Rows are points. Each copy is the shape, with its points in the same order, turned, moved and blurred by noise. Is it also mirrored, or only turned?
(in the rows, 128 means zero)

Shape:
[[129 172]
 [102  60]
 [161 108]
 [140 165]
 [113 116]]
Copy 1 (5 x 2):
[[131 176]
 [165  55]
 [ 99 115]
 [117 160]
 [141 110]]
Copy 1 is: mirrored
Copy 2 (5 x 2):
[[177 131]
 [ 53 115]
 [114 180]
 [167 149]
 [116 129]]
Copy 2 is: mirrored
Copy 3, 5 rows:
[[154 158]
 [ 58  96]
 [134  90]
 [157 145]
 [103 128]]
Copy 3 is: only turned
Copy 4:
[[ 94 149]
 [213 144]
 [161  97]
 [107 128]
 [161 139]]
Copy 4 is: mirrored

Shape, 8 rows:
[[140 157 181]
 [100 125 132]
 [ 99 128 115]
 [175 119 178]
 [110 108 174]
 [127 126  72]
 [177 156 208]
 [138 125  92]]
Copy 1:
[[185 109 125]
 [135 160 126]
 [119 162 116]
 [163  88 168]
 [167 153 158]
 [ 75 138 110]
 [202  72 146]
 [ 93 127 121]]
Copy 1 is: only turned
Copy 2 (8 x 3):
[[153 169  90]
 [111 113 114]
 [109 110 118]
 [194 132 117]
 [144 103  83]
 [103 109 171]
 [191 182  86]
 [125 114 162]]
Copy 2 is: mirrored
Copy 3 (8 x 3):
[[197 116 113]
 [151 150 149]
 [129 160 162]
 [161  69 110]
 [165 107 169]
 [ 79 152 115]
 [221  77  97]
 [103 135 112]]
Copy 3 is: only turned

Shape (11 x 6):
[[193 170 133 104 109 148]
 [103  99 162 115 171 121]
 [115 115 105 213  45  45]
 [110 135 174 125 202 113]
 [ 92 124 148 115 109 112]
 [161 157 110  98 135 111]
 [194 158 158  92 144 142]
 [ 89 161 154 172 135 130]
 [ 94 151 145 165 135 122]
 [183 130 138 116 145 158]
 [129 139 117 146 184 154]]
Copy 1 (11 x 6):
[[165 111 130  93 143 168]
 [ 84 167  92 155 103 129]
 [182  64 160 231  38 145]
 [104 203  86 161 120 146]
 [110 108 100 175 115 136]
 [170 127  99 120 129 134]
 [144 142 106  82 141 175]
 [119 149 136 206 136 156]
 [124 143 134 197 126 148]
 [132 147 137  94 124 151]
 [132 190 141 147 142 114]]
Copy 1 is: only turned
Copy 2 (11 x 6):
[[ 95 107 100  80  80  93]
 [166 111 130 149 137 164]
 [ 96 218 244 136  99 100]
 [184  72 141 137 138 139]
 [120 138 149 112 143 157]
 [145 128 116  72  98 108]
 [122  76  97  92  76 113]
 [121 115 169 139 168 100]
 [125 126 163 137 158 106]
 [123 102  86 124  82 109]
 [166 115 102 143 141  92]]
Copy 2 is: mirrored
Copy 3 (11 x 6):
[[122  85 138 161  87  65]
 [ 93 118 164  90 174 120]
 [206 168 209 180 114 191]
 [ 78 121 165 119 200  91]
 [118  91 174 124 143 152]
 [ 86 117 151 158  99  98]
 [103  92 144 135 110  41]
 [137 105 144 164 192 138]
 [132 111 148 158 177 136]
 [120 115 122 121 115  67]
 [ 93 135 100 136 163 108]]
Copy 3 is: mirrored

Shape, 12 rows:
[[100 175 137 154 130  59 149 146]
 [144 129 152  62 183 175 149 122]
 [162 132 115 137 119 162 145  97]
 [160  92 107 100 100 128 113 123]
 [184 121 181 102  95 142  88 148]
 [ 93 171 137 157 144 143  62 147]
 [101 144 175 162 121 106 186 180]
 [133 148 115 157 129  91 159 166]
 [134  70  86 138 152 108 166 129]
 [159 132  77  62 175 187 148 141]
 [ 66 189 155 181 132 101 170 206]
 [108 105 121  75  92 127 154 132]]
Copy 1:
[[ 70 158 195 106  91 100 138 116]
 [153  88 140 159 129 107  55 114]
 [150 110 141 158 163 107 157  87]
 [167 147 122 159 114 130 166 123]
 [143 119 106 146 124  83 142 192]
 [ 81 103 113  61 118 148 147 132]
 [ 76 190 176 117 154  91 105 129]
 [ 67 165 169 142 120 114 147 101]
 [132 163 176 186 129 173 136  93]
 [140  93  95 192 113 139  79  63]
 [ 16 184 167  84 143  96  97 112]
 [169 182 126 136  96 112 110 103]]
Copy 1 is: mirrored
Copy 2, 12 rows:
[[143  89 118 188  90 160  98 114]
 [166 149  84  93 199 164 165 127]
 [133 136 119 140 153  83 165 120]
 [136 140 168  99 132 108 172 121]
 [ 87 132 113  57 112 120 162 106]
 [ 90 188 101 154 107 121  87 101]
 [106  65  93 156 114 144 113 167]
 [114  98 132 179 118 143 139 135]
 [151 112 185 158 177 125 142 160]
 [151 182 118 133 188 159 214 143]
 [ 91 104  81 204  85 168  94 174]
 [176 126 135 102 106 131 164 167]]
Copy 2 is: mirrored

Shape, 12 rows:
[[ 83 141 103 109 142  93 106  86 100]
 [176  63 165 191  88 151  93  74 154]
 [111 111 134 123 138  72 145  80 134]
 [132 128  93 167  82 150  76 170 187]
 [ 83 129 108 161 124 160  63 135 208]
 [104 140  98 120 151  80  94 127 106]
 [ 79 139 130 189  96 162  84 183 162]
 [112 147 129 112 141  94 135 106 146]
 [148  67 182 113  50 149 105  62 170]
 [134 126 101 124 144 136 155  91  96]
 [109  86 127 150 125 163  77 178 176]
 [159 144 152 130 143 132 108 101 114]]
Copy 1 (12 x 9):
[[113 116 104 152  78 162  71  91  81]
 [ 81  66 115  92 128 107 210 143 105]
 [120  82  81 118  76 125  83 111 118]
 [141 128 218 120 102 110 154 154  87]
 [ 94 100 219 129  79 154 125 168 101]
 [154 109 125 163  87 159  85  96  85]
 [140 144 197 107 112 168 138 194  87]
 [123  97 117 137  97 121  66 126 112]
 [ 55  64 129  40 138  96 146 106  93]
 [104 144  89 156 111 123 107  96 130]
 [134 107 208 106 118 163 151 142 130]
 [109  93 108 158 153 125 113 124 101]]
Copy 1 is: only turned
Copy 2 (12 x 9):
[[ 86 122 130 180 116 147 139  83 145]
 [107  81 146 121 161  82 101 188  50]
 [ 96 124 131 148 161 137 175  90 106]
 [113  86 165  66 130 113  65 150 170]
 [119  93 204  99 133 105  59  93 150]
 [ 99 113 105 167 143 137 126  90 178]
 [128  83 170  84  88  64  87 120 175]
 [123 113 134 130 143 153 155  84 131]
 [118  74 207 141 160 126 152 202  64]
 [122 146 101 147 109 162 131 121 103]
 [152 118 179 112 144  73  78 145 167]
 [153  82 105 152 137 144 120 120 107]]
Copy 2 is: mirrored
Copy 3, 12 rows:
[[ 88 112 131 116  85 101 161  86 139]
 [141  59  45 122 149 143 140 206 106]
 [142  87 141  96  86  93 153 125 131]
 [153 163  66 173 150 154 128 156 184]
 [117 149  53 160 111 109  99 153 197]
 [104 144 150 133  88 119 167 112 144]
 [124 168  83 199 169 104 101 150 157]
 [145 117 135 111  82 113 123 110 131]
 [174  83  11  69 136 122 143 151 102]
 [110  82 149  98 129 151 124 103 126]
 [127 172  75 128 162 119 110 183 174]
 [122 110 120 124 105 159 112 136  89]]
Copy 3 is: mirrored
